Rows are points. Any point is a mix of the corners, with weights that add up to 1. It lies inside the corners' shape when no weight is negative. Say inside or outside, and name the corners with a negative weight.

Corners:
(1): [-8.8 -6.5  4.0]
(2): [ 3.8  8.7 -4.2]
(3): [3.3 3.1 1.4]
(4): [ 1.2 -4.1 -4.5]
Points:
[-6.6 -1.6  3.9] -> outside (4)
[ 0.2 -3.4 -3.0] -> inside
[-1.9 -4.4  1.4] -> outside (2)
[-0.4 -3.7 -2.8] -> inside
[-6.6 -5.3  1.7] -> outside (3)
[ 4.2  1.0 -5.3] -> outside (1)
[-1.2 -2.8 -3.3] -> outside (3)

Corners:
(1): [-3.5 -6.5  3.5  1.7]
(2): [ 7.8  0.7 -8.0 -3.7]
(3): [-4.2 -6.9 -4.1 -3.4]
(4): [-4.6  7.3 -4.1  1.1]
(5): [ 8.0  3.2  7.3 -4.3]
Points:
[-0.4 -1.4  3.8 -0.8] -> outside (2)
[-1.5 -3.5  0.4 -1.0] -> inside
[-2.0 -7.3 -0.1 -1.9] -> outside (4)
[ 5.4  5.4  0.3 -1.2] -> outside (3)
[1.3 0.1 1.6 0.5] -> outside (3)

Corners:
(1): [-0.7 -7.2 -7.6 -2.2  8.9  3.7 -9.5 -6.7]
(2): [ 3.4  0.1  1.7  0.0  0.6  0.2 -4.3  7.6]
(3): [-4.9  4.8 -0.7  1.5  1.0 -0.5 -3.7 -1.1]
(4): [ 3.3  0.0  3.9  9.5 -1.9  8.2  7.4  7.6]
(5): [ 0.8  3.6  2.8  4.4 -2.2 10.2 -5.3  4.7]
(6): [ 2.0 -0.3 -4.7 -0.8 -1.3  7.2 -2.4 -0.6]
(7): [ -4.2   1.6   0.6   2.7 -11.5  -1.9  -5.5   6.9]
(8): [-0.3 -3.7  7.5 -7.7 10.1 -0.2  3.3 11.1]
(9): [-1.6 -3.3  3.5  0.7  1.0 -6.4  3.9 -9.3]
Points:
[-2.7  1.1  3.1 -1.7 -2.8 -4.4 -1.8  5.2] -> outside (1, 4, 5)
[ 1.1 -0.4 -2.2  0.0 -0.7  5.3 -1.7  1.1] -> inside
[ 0.3  0.8  3.0  1.9 -4.5  3.1 -2.4  7.4] -> outside (1, 3)
[ 0.4  0.9  1.6  1.9  0.2  2.4 -1.8  3.7] -> inside
[-1.1 -0.7  1.5  0.8  1.1  0.9 -1.8  3.7] -> outside (6)
[ 0.3 -1.9  0.6  0.2  2.3  2.2 -1.0  0.9] -> inside
[-0.6  1.3  1.0  2.3 -3.0  4.4 -4.1  3.8] -> inside

Corners:
(1): [ 6.0  9.3 -4.3  0.6 -1.3 -4.7 -5.3 -3.5 -7.1 10.6 -0.3]
(2): [-1.5  9.7 -0.4  1.4  1.6 -3.0  1.6  1.3 -6.4  5.9 -8.1]
(3): [-1.1  9.4 -2.6 -4.1 -1.6 -5.6  1.4  3.5 -6.6  4.0  2.1]
(4): [  1.8 -10.0   1.1   7.1  -4.4  -3.3   8.3   1.5   0.8   8.6   6.4]
(5): [ -6.8  -4.1  -0.5  -4.2   4.1   5.5 -11.2   2.5   7.8 -10.4  -1.7]
(6): [-11.5  -2.9   2.7   2.5   0.5   0.3 -10.6  -2.0   3.3  -9.1   0.7]
(7): [ 1.1 -5.3  0.5  1.7 -1.2 -0.7 -1.6 -0.2  3.7 -9.1 -2.8]
(8): [-0.3 -4.9  5.6  4.7 -6.0  1.5 11.1  2.2  7.0  3.0  4.8]
(9): [-0.5 -8.8  9.8  3.5 -1.6  5.2  6.8  0.9  1.5 -0.6  6.0]
(10): [-1.9 -3.3 -1.4  0.8 -0.9  3.9  8.8 -3.9 -1.7  3.6  1.0]
(11): [ 1.4  9.8 -1.9  4.9  6.1 -5.5  2.8  0.7 -5.4  4.4  1.9]
(12): [ -3.0  -1.8  -3.2   6.2  -3.4   0.7  -6.5   5.6   0.4 -10.9  -1.0]
Points:
[-1.9  2.4 -1.6  1.2 -0.7 -2.0 -0.8  1.1 -1.6 -0.4 -0.1] -> outside (9)
[-0.8  0.5  1.9  5.1 -1.2 -2.7  3.5  2.8 -1.2 -1.0  2.0] -> outside (1, 5, 10)
[-0.3  0.2  1.2  2.4  0.2 -2.1  0.8  0.7 -0.3  2.8  1.9] -> outside (10, 12)
[-6.3 -3.1  1.9  3.2  0.3  2.4 -3.3  0.9  2.6 -8.0 -1.3] -> outside (1, 3, 4)
[-1.2  1.1 -0.2  2.9  0.7 -1.9  2.4  1.6  0.2  0.2  1.0] -> outside (1, 9)
[-0.2 -2.7  0.2  2.0 -1.0 -0.5 -0.3  0.3  1.4 -4.5 -1.5] -> inside
[-2.3 -1.1  1.2  0.5 -1.9  0.0 -2.0  2.5  1.4 -2.8 -0.4] -> outside (10, 11)
[-1.8 -0.7  0.9  0.9  1.2  1.4  1.0  2.2 -0.5 -1.5 -1.0] -> outside (1, 6, 8)

Corners:
(1): [ 3.0 -6.2 -1.9  3.0  3.8 -3.1  6.3 -6.7 -2.3  5.0  3.6  3.9]
(2): [  1.9   4.3  -2.6   3.0  -3.8   1.4  -4.1   7.7  -1.2  -9.7 -11.1   2.0]
(3): [ 3.9 -4.2 -3.9  0.0 -4.6  4.0 -3.0 -4.7 -2.1 -7.7  8.1 -2.3]
(4): [ 5.0 -4.9 -1.1  2.4  5.4  1.9 -6.8 -1.8 -2.2 -2.7  2.9 -6.6]
(5): [ 6.2 -1.6  0.3 -1.7 -5.3  4.5  1.8  2.4  6.2  2.0 -6.3  5.2]
(6): [ 1.9 -9.9 -3.9 -1.7  1.6 -8.0 13.2  0.0 -7.3  3.5  8.7 -1.4]
(7): [ 0.2  6.2  1.7  1.4 -3.9  4.4 -6.5  7.7  0.3  2.4 -9.6  5.6]
(8): [ 4.2  1.4 -0.3  6.7  0.4 -1.3 -2.3 -2.2  0.7 -5.9  4.2 -1.9]
(9): [-2.2  4.2  1.3 -2.2 -5.1  5.1 -2.6 -0.2  5.3 -2.8 -8.2 -0.1]
(10): [ 1.4  0.2  6.5 -1.6 -1.6  6.4 -1.8  4.4  6.5 -5.2 -5.7  5.6]
(11): [ 1.1 -3.3  3.0  7.8  0.0  6.3 -3.7 -5.4 -2.1 -1.6  0.3 -5.8]
(12): [-0.3  3.9 -5.5  0.5 -2.6  8.1 -0.1  0.8  2.4  0.2 -4.3  2.1]
(13): [ 9.2 -7.6  1.2 -3.2  4.4 -4.9 11.3 -7.9 -6.0  5.5 11.8 -2.5]
Points:
[ 4.0 -8.0  3.5 -1.5  1.2  2.1  3.3 -6.3 -0.6  1.3  4.7 -3.0] -> outside (2, 7, 8, 12)
[-0.3  2.6  4.0  5.2 -0.3  4.8 -1.2 -1.1  1.7 -1.1 -6.4  2.2] -> outside (3, 4, 5, 6)
[ 1.1  0.6  0.8  1.0  0.3  2.1 -0.2  2.8 -1.0 -2.0 -4.9  1.3] -> outside (3, 5, 8)
[ 3.3 -2.7  0.4  1.4 -0.3  3.1  0.8 -1.0  0.6 -0.3  1.4  1.0] -> outside (2, 9)
[ 1.9  0.3 -0.2  0.4 -2.3  2.8 -0.7 -0.5  1.6 -2.4 -1.8  0.3] -> inside
[ 0.7  0.8  0.3  3.6 -1.0  3.0 -3.8  0.3 -0.4 -2.9 -1.8 -0.8] -> outside (5, 13)
[ 2.5 -4.4 -3.7  3.8  0.3  3.2 -0.7 -5.6  0.1 -1.1  3.9 -3.7] -> outside (2, 7, 10, 13)

Corners:
(1): [ 7.5 -0.3  0.9  4.3  0.5 -3.9  3.2  0.9 -1.0 -7.2  3.8 -7.0  3.9  2.5
 -4.9  2.5 -3.7  5.2]
(2): [ 0.9  0.8 -0.9 -2.8 -3.2 -2.5 -4.0  0.7 -1.4 -4.6 -9.5  3.5 -2.1  4.9
  2.3  6.0  2.4  4.0]
(3): [ 0.9 -2.2 -1.0 11.0  1.6 -5.0 -2.2  0.4  0.7 -2.1  7.4 -8.5 -4.5  3.9
 -2.7 -0.5 -2.3 -4.1]
(4): [ 3.8  0.2 -1.0  3.1 -3.7 -2.7 -2.2  1.4  5.6  2.7  0.1 -8.3 -0.8 -4.7
 -4.5  3.2 -6.5 -6.9]
(5): [-2.6  4.1 -7.0  4.2 -5.4 -1.0 -1.7  2.6 -0.5  0.5 -6.0  6.2  7.0 -5.3
  0.3  3.5  3.0  1.6]
(6): [-6.1 -2.2 -8.6 -2.6  4.0 -7.2  5.5 -2.8  0.3 -4.1 -5.0  0.2  0.4 -2.7
  0.8  5.1  1.8  4.7]
(7): [ 0.7 -4.2  1.8  3.3  4.4  2.5 -8.2  4.4 -5.8  1.2  6.2 -6.4 -4.5 -5.1
 -4.3  2.6 -0.1 -1.7]
(8): [-2.9  1.0  2.9  6.9  3.4 -1.7  0.4 -0.9 -0.3  4.6 -6.5 -2.4  1.5 -2.7
 12.3  3.9  2.2  4.2]
(9): [  0.1   3.8   0.9   5.8   0.3   2.1   1.6   0.3 -11.0  -3.6  -0.7  -6.0
  -1.3  -3.8  -3.1  -2.6  -8.2 -10.2]
(10): [-2.4  9.4 -2.0 -0.5 -2.5 -6.8  6.6  6.6 -3.5  2.2 -6.8 -3.1 -6.3 -4.6
  1.8  1.2  3.1  7.4]
(11): [ 3.0  2.5  1.9  2.8  4.4 -3.6 -1.3  2.0 -0.1 -5.7 -2.6 -2.8 -5.9 -4.8
 -2.7 -7.6 -0.5  4.6]
(12): [ -5.8  -0.5   9.4   0.5  -5.1  -5.6   3.8  -7.9   7.0 -10.3   8.3   8.9
  -1.9   0.3   2.2   7.2   7.1  -0.1]
(13): [-8.0 -1.8  8.9  0.7 -8.2 -1.0  2.8 -6.9 -1.5 -3.2  3.2  3.7 -1.1 -0.6
 -3.6  2.0 -0.5  6.2]
(14): [-0.5 -5.1 -4.9 -3.4 -0.2 -0.8  9.1  0.9  0.4  1.7 -6.9  3.1 -5.5 -2.9
  4.4 -0.4  3.6  6.8]
(15): [ 4.0  1.5  1.8  4.5 -2.1 -2.4 -8.7 -4.8 -2.9  1.8 12.4 -5.6  3.0 -7.1
  5.7 -3.8 -2.6 -1.1]
(16): [ -4.0  -2.9   6.2  -1.3  -4.4  -6.4   8.0 -12.0   0.4 -11.6   2.7  -6.0
  -0.3  -0.5  -0.6   5.2  10.7  -0.8]
(17): [ 0.1  3.8 -2.3 -4.7  4.8 -5.2  5.6 -2.4  2.4  6.3 -3.6  0.2 -4.1  8.8
 -2.8 -1.1  1.5  4.1]
(18): [ 1.2 -3.6  1.9 -0.4 -1.7 -7.0  6.2 -7.1 -2.0  4.9 -8.0  6.7 -1.4 -3.3
  1.5  4.2  1.6  4.9]
(19): [ 6.3 -2.6  4.8  1.0  5.0 -9.3 -6.2  5.0 -2.3  0.9  5.3 -5.3  4.8 -1.2
  0.9 -7.2 -4.9 -3.7]
Points:
[ 1.3 -0.3  2.8  2.0  0.8 -4.2  1.6  0.5  0.6  2.7 -0.1 -1.8 -3.4 -2.5
  1.7  0.0  0.0  3.6] -> outside (2, 5, 6, 9, 16)
[ 1.2 -0.5  2.6  2.9 -0.1 -3.1  2.0  0.3  0.2 -0.7 -0.9 -1.7 -2.9  0.5
 -0.7  1.6 -1.2  1.4] -> outside (5, 6, 15, 16)
[ 0.6  0.4 -1.0  2.8 -0.1 -3.1  0.5 -0.5  0.4 -1.2  0.1 -3.0 -2.1 -1.6
 -0.3  1.8 -0.1 -0.6] -> outside (13, 19)
[-1.0 -1.9  0.3  1.6 -1.4 -3.4 -0.3 -2.5  1.0 -1.7 -0.3  0.7  1.0  0.3
  1.3  4.1  2.0  1.5] -> outside (9, 10, 11)
[ 2.1  0.5  0.7  2.5 -0.1 -3.1  0.8 -1.0 -1.5 -2.1  1.9 -3.2  0.2 -1.1
 -0.5  0.3 -1.3  1.5] -> inside
